Each row of a before or after table is a point. One or more steps were done to the points. Then noise was added and the rows were shuffled. The steps act on columns, c1 being the first. Name the steps. A step turns or swaps two columns, mirrors them in a line or flattens them onto one, adds a multiple of one to another, or multiplies or shifts one. Angles are multiples of 10 degrees, from the lower column toward the higher: turns from -170 to 170, lines from 10 to 170 but not 90. Use the fewest steps. Two steps may share a column if one is a turn and the other turns, adds or multiplies; they go together, in the order done. Otherwise the lowest column goes first.

Before (8 x 2):
[[-0.13 -1.21]
 [-0.16  0.40]
 [-0.01  0.56]
 [-0.35  0.39]
 [-0.68  0.04]
 [ 0.04  0.34]
 [-0.13  0.11]
 [-0.04 -0.07]]
After:
[[ 0.41 -0.14]
 [ 0.55 -0.01]
 [ 0.03 -0.68]
 [ 0.34  0.06]
 [-0.07 -0.06]
 [-1.22 -0.12]
 [ 0.38 -0.34]
 [ 0.10 -0.13]]
Steps: swap c1 and c2

Before, 10 rows:
[[ 0.07  0.29  0.16]
 [-1.10 -0.64  0.12]
 [ 0.75 -0.34 -0.26]
 [-0.83 -0.32 -0.32]
 [ 0.64  0.01 -0.01]
 [-0.07 -0.10  0.36]
 [-0.27  0.74 -0.16]
 [-0.17  0.06 -0.24]
 [ 0.00  0.01 -0.33]
 [-0.22  0.17  0.27]]
After:
[[-0.08  0.10  0.37]
 [ 0.00  0.19 -0.33]
 [ 0.65  0.21  0.00]
 [-0.82 -0.13 -0.32]
 [-0.21  0.37  0.28]
 [ 0.73 -0.14 -0.24]
 [ 0.08  0.48  0.17]
 [-1.11 -0.44  0.12]
 [-0.17  0.26 -0.24]
 [-0.29  0.96 -0.17]]
Steps: shift c2 by 0.20

Before (11 x 4):
[[ 0.53 -0.05 -0.32  0.59]
 [ 0.18  0.21 -0.26  0.18]
 [-0.72  0.18 -0.28 -0.20]
 [-0.27  0.17  0.57 -0.60]
 [ 0.03 -0.48  0.18 -0.47]
 [-0.07 -0.45  0.53  0.28]
 [-0.17 -0.73 -0.09  0.36]
 [-0.21  0.26 -0.25 -0.49]
 [-0.04  0.24  0.61  0.05]
 [-0.60 -0.68  0.26  0.59]
 [ 0.56 -0.73  0.55  0.61]]
After (11 x 4):
[[-0.20  0.18 -0.28 -0.71]
 [ 0.63 -0.73  0.55  0.55]
 [ 0.05  0.24  0.63 -0.03]
 [ 0.17  0.20 -0.26  0.19]
 [ 0.58 -0.69  0.27 -0.59]
 [-0.60  0.19  0.57 -0.28]
 [-0.47 -0.46  0.17  0.03]
 [-0.49  0.26 -0.25 -0.20]
 [ 0.35 -0.75 -0.10 -0.16]
 [ 0.28 -0.45  0.53 -0.07]
 [ 0.61 -0.03 -0.33  0.52]]
Steps: swap c1 and c4
